Each row of a before or after table is a point. One or more steps were done to the points. Then noise was added and the rows were shuffled. The steps act on columns, c1 being the first. Name the steps. A step turns or swaps two columns, mirrors them in a line or flattens them onto one, adds a multiple of one to another, or multiplies or shifts one. Angles are multiples of 10 degrees, from the lower column toward the higher: turns from -170 to 170, lines from 10 to 170 but not 90. Use the fewest steps. Two steps may share a column if one is a turn and the other turns, adds or multiplies; they go together, in the order done. Otherwise the lowest column goes first.
(in the rows, 128 means zero)

Before (9 x 2):
[[128 145]
 [146 128]
 [ 59 163]
 [144 143]
 [149 189]
 [123 133]
 [ 89 200]
 [ 82 178]
 [185 123]]
After (9 x 2):
[[146 134]
 [124 129]
 [129 146]
 [147 153]
 [ 81 154]
 [150 201]
 [ 86 181]
 [185 154]
 [ 59 131]]
Steps: add 0.5 times c1 to c2

Before (13 x 4):
[[139  68  84 111]
 [ 49 124 183 133]
 [165  72  99 142]
 [194 129 145 107]
 [121 144 172 151]
 [ 80 147 134 154]
 [152  90 112 140]
 [128 123 144 196]
 [125  88  77 126]
 [ 79 112 115 117]
 [ 81 113  88 117]
 [109 193 137 147]
 [ 88 167 181 150]]
After (13 x 4):
[[124 129  63 147]
 [113  69  88 146]
 [ 48 150  62 134]
 [ 88 108  47 157]
 [127 144 211 121]
 [ 80 127 185 115]
 [136 161 212 108]
 [198 134 108 108]
 [155 163 165 139]
 [132 134 107 195]
 [168 167 187 142]
 [ 79 113 108 158]
 [ 85 134 154 121]]
Steps: turn c2 and c3 by -160 degrees; multiply c3 by 1.3

Before (14 x 8):
[[147 131 122 175  94 118 118 175]
 [123 147 163 145 112 139 167  88]
 [ 93  94 119 140 148 170  78 153]
 [ 95 109  81 117 149 140 187 147]
 [122 140  77  73 190 104 118 155]
 [162 154 129 161 141 126 131 124]
 [ 65 150 181 115  95 115 101 112]
 [ 74 121 138  73  95  95 167 191]
 [141 134 188 142 111 131 120 140]
 [169 141 148  72 182 121 191 141]
 [126  84 113  87 129 117 154 175]
 [134  51 145  77 186 147 109 100]
 [164  82 147 167 110  78 129 135]
 [ 96 125 154 174 156  92  82 149]]
After (14 x 8):
[[162 148 130 153 142 126 118 124]
 [148 135 116 162  94 116 125 174]
 [165  95 165 156 109  80 150 135]
 [ 73 106 147  89  97  97 140 192]
 [122 125 196 139 113 139 132  87]
 [139 135 247 140 111 131 123 141]
 [168 109 168  87 182 122 138 142]
 [ 96 146 179 161 154  91 119 150]
 [ 94 126 110 136 148 171 129 154]
 [125  85  99 101 127 117 155 176]
 [122 141  26  88 192 103 120 154]
 [ 94  88  32 122 149 140 150 146]
 [135  78 162  94 186 147 157 100]
 [ 65 155 232 119  95 115 111 111]]
Steps: flatten c2 and c7 onto the line at 150 degrees; multiply c3 by 2; multiply c4 by 0.7

Before (8 x 12):
[[141 181 209 129 117 133  92 126 107 122 194 106]
 [101 139 213 179  57 144 140 125  63 134 116 144]
 [144 145 126 180  85 158  90 118 141 184 137 121]
 [ 54 122  92 158 126 155 156 216  99 122 114 157]
 [151 157  92 151 106 160  59 118 118  44 130 128]
 [153 136 159 158 136 141  90 120 157 207 111  93]
 [ 86 148  96 102  94 164 133 114 109 181 127  87]
 [164 121 115 145 135 147  58 208  89 102 139  94]]
After (8 x 12):
[[ 52 121  91 158 127  92 156 213 121 109  85 105]
 [152 136 160 158 135 184  89 120 161  75  82  41]
 [146 143 127 179  80 155  89 118 159  73  83  74]
 [ 86 150  90 101  92 129 135 114 139  61 154  38]
 [161 122 115 143 137  78  58 209 113 121 123  44]
 [104 140 213 177  55  90 143 123  87  86  63  98]
 [140 183 209 130 123 106  95 124 115 122 196  59]
 [150 156  91 151 105  52  58 116 138 168 107  81]]
Steps: add -1 times c4 to c11; turn c6 and c9 by 40 degrees; turn c6 and c10 by -140 degrees; shift c12 by -50

Before (9 x 18):
[[167  78 187 128  99  69  91 164 136 138 130 115 138  65 169 178 159 100]
 [ 87  44 119 158 153 141 203 164 117 141 117  59 164 133  87  42 132 105]
 [141 153 104 132 113 111  78 142 167 141 165 189  96 156 136 109 128 126]
 [128 157 117 107 147  55 124 103 162  61  62 178  97 107 199 128 134 172]
 [ 89  52 190 153 161 121 128 166 120  82 115 112  33 141 109  84 124 175]
 [ 90 156 169 137 157 148 144 125 174  84 141  51  86 150 148 125 140 114]
 [142 172  92 103 117 132  94 114 174 127  97 121 218 130  74  84 155 158]
 [138 182 138 148  41 138 164 125 146 119  74 157 160 143 114 151 149 127]
 [166  49 128  85  71 126  89 110 181 188 166 135 106  83 104 106  64 129]]
After (9 x 18):
[[114  76 147 158  98 182 175 172 136  71 131 115 108  62 154  78 134 151]
 [154 154  92 136 158 119  95 108  88  80 140  49 161 151 141 115 138 153]
 [132 172 122 162 116 111 167 130  71 162  96 121  52 130  90 154 110  69]
 [116  47 189  73  70 113 180 137  70 139 165 136 150  82 111 131  76 133]
 [162  51  94 118 162 163 108 123 121  60 115 112 232 142 116 174 153 118]
 [125  45 140 126 155 158  43 103 108 141 116  58  85 132 102 213 158 139]
 [101 179 119 143  44 121 103 118 118 116  73 155  98 143 120 102 149 120]
 [142 154 138 128 111 146 179 138  86 153 166 190 158 158 136 131 132 140]
 [129 159  60 137 146 131 132 208  97 129  63 177 173 106 176 117 109  98]]
Steps: turn c1 and c7 by 150 degrees; turn c3 and c10 by -80 degrees; mirror c4 and c17 in the line at 50 degrees; turn c6 and c8 by -110 degrees; turn c9 and c16 by -160 degrees; turn c13 and c18 by -160 degrees; multiply c15 by 0.7
